Each point is reached from the start by the listed moves, each made once or not at all, plus a little noise. Is the number of moves made odd or even? Then give how often each move was made.

Moves:
(1): [ 33  -1 -11]
(2): [-27   1 -46]
(3): [-11  53   3]
Start: [-13  -9   3]
Points:
[-41  -3 -43] => odd (0, 1, 0)
[12 48 -6] => even (1, 0, 1)
[ -8  -4 -60] => even (1, 1, 0)

Moves:
(1): [ 17  -5 -11  14 -23  -8   4  -7   2  18  -8 -10  -2]
(2): [ 7  8 -9 -2  6  6 10 -5  6 -4 -5 -2  1]
(3): [ 1 -2 26  7  7 -2  0 -6  6  6 -7 -1  3]
(4): [-11  -6  12  13  -3   5   9  -2   5   3  10 -21   3]
(5): [ 22   7  -3   6   4   7   3 -15 -13  -7   4  11   0]
(6): [  1   3  -5  -5   5   9 -17 -13 -12  10  -4 -11  -3]
(7): [  3 -19   8 -10  11  -3  12  -9 -12   2 -13  -4 -14]
(8): [ -9  -8  -4  11   5   3   2  17 -17  21  -1   6  -6]
(9): [  1   5  -8  13  11   0  -6  -1  18  -6  -3 -22 -11]
(10): [-15  -2  -5   9  21   2 -10  -7   3   3  -1   9   9]
(11): [-1  8 -3 -1  3  3  3 -4  2  8 19 -3 -9]
Start: [  6   1   0   5  10  -9  -6  24 -26   1 -15  -2 -10]
Points:
[ -6  17 -16  11  39   5  -5   8 -16   9   1   0  -8] => odd (0, 1, 0, 0, 0, 0, 0, 0, 0, 1, 1)
[ -8 -37  -4  37  24   0  -5   3 -56  60 -35 -28 -23] => even (1, 0, 0, 1, 0, 1, 1, 1, 0, 1, 0)
[ 30 -13 -13   6   3 -13  23   4 -28  12 -40 -17 -27] => odd (1, 1, 0, 0, 0, 0, 1, 0, 0, 0, 0)
